Every row gives one point. To make a cloud, some directions were put in groups of two or more. Within a group, all points are equally far from the middle, so they leave a hole (a ring in 2 directions, a hollow ball in 3). The other directions are filled evenly. Then the cloud was stretched, turned, moved and blurred a little. How many holes are there, and how many directions does each take, smallest first?

Cloud (22 x 3):
[[ 14 -17  73]
 [  8   2 -41]
 [  9  33 -62]
 [ -3 -19 -25]
 [ 21  26 -46]
 [ 37 -22  21]
 [ 21 -24 -10]
 [ 33   4  -9]
 [-44  47 -38]
 [  5  28 -61]
 [-34 -11  -5]
 [ 29  39 -32]
 [-43  49 -43]
 [-16  -7 -32]
 [-26 -26  -4]
 [-34 -12  33]
 [ 25  24  26]
 [ 37 -25  43]
 [ 30  44 -18]
 [-40  45 -53]
 [ 27  -9  53]
 [  8  14  48]]
Holes: 1 (2)

Cloud (30 x 4):
[[-22 -10 -21 -50]
 [ -5  33   1  37]
 [ 54  -3   6 -55]
 [ 46  38 -33  -1]
 [ 44 -18  27 -38]
 [ 72  18 -18  -1]
 [  7 -49  -8  15]
 [-34 -19  -6 -26]
 [ 20 -50 -26   7]
 [-44  -6  -2 -15]
 [ 15 -52 -26 -44]
 [-11  -1  16  59]
 [ 53  30   4  10]
 [-12 -10 -43 -61]
 [-53  -6  12   5]
 [ 14  24  45  61]
 [  1 -19   4 -58]
 [ 67  -2  21 -10]
 [ -1  48  32 -18]
 [  8 -13 -21 -74]
 [ 62 -39   8  -2]
 [  0 -40 -50 -16]
 [-11 -47  -4 -13]
 [ 13  38 -13  21]
 [  4  13 -48 -74]
 [ 31  15 -46  20]
 [ 41  37  18  14]
 [ -3 -44 -12 -40]
 [ 18 -40  37  43]
 [ -1  -6 -16  39]]
Holes: 1 (3)

Cloud (46 x 6):
[[  7  23  17 -33  51 -22]
 [-67 -35 -14  28  40  28]
 [-24 -43 -18  57 -18  16]
 [-73  22 -24 -20   5  16]
 [-38 -20  60  11 -13 -19]
 [-39  12  28  29 -43 -16]
 [ 13 -25 -38  18  68 -12]
 [  8   2  29   9  39 -52]
 [-59  52   9 -33  -9  26]
 [-18 -23 -36  54 -49  44]
 [ 14 -27 -33   3  63  47]
 [-41 -22  40  18 -20  18]
 [  0 -77 -10  23   3  27]
 [ 36 -12  16  24  13   7]
 [ -8   2 -85  -9  27  47]
 [  8 -10   0  29  51 -18]
 [-31  11 -10 -54  -7  25]
 [-19  37 -27  41 -11  27]
 [-13 -48 -15 -38   7   4]
 [  8  10 -34 -36  26  44]
 [-41   9  48  -3  44  16]
 [ -5  -4 -51   4 -40  -9]
 [-72 -10 -17   6 -31 -10]
 [-40  18 -24  50   1 -24]
 [ 25 -49 -58   8   5 -19]
 [-10 -41 -26 -26  49  29]
 [-41 -63   4  30  18 -26]
 [ 43  -9  -7  20  31  41]
 [-51 -30  10  17  32  34]
 [ 22 -20 -37   9  55  -9]
 [-49  41 -31   9  11  45]
 [ 51 -30 -35  24  22  31]
 [-46 -31  52  -9  24 -19]
 [-33  10 -74  59  17  23]
 [-27 -24 -22  32  55  63]
 [-51 -38 -65  39 -34  15]
 [ 40  -4  51 -11 -16 -19]
 [-16 -24 -43 -23  72   1]
 [-30 -28 -42 -19 -35  -8]
 [-20  48 -23  -4 -13 -31]
 [-16  23 -17   0 -50 -21]
 [ 23  -1  14   7  36 -25]
 [-33  17 -18 -49  44 -19]
 [ 33 -23 -10 -15 -21 -15]
 [ -8  18 -65 -11  27  -1]
 [-22 -18  47 -44  30  -8]]
Holes: 2 (2, 2)
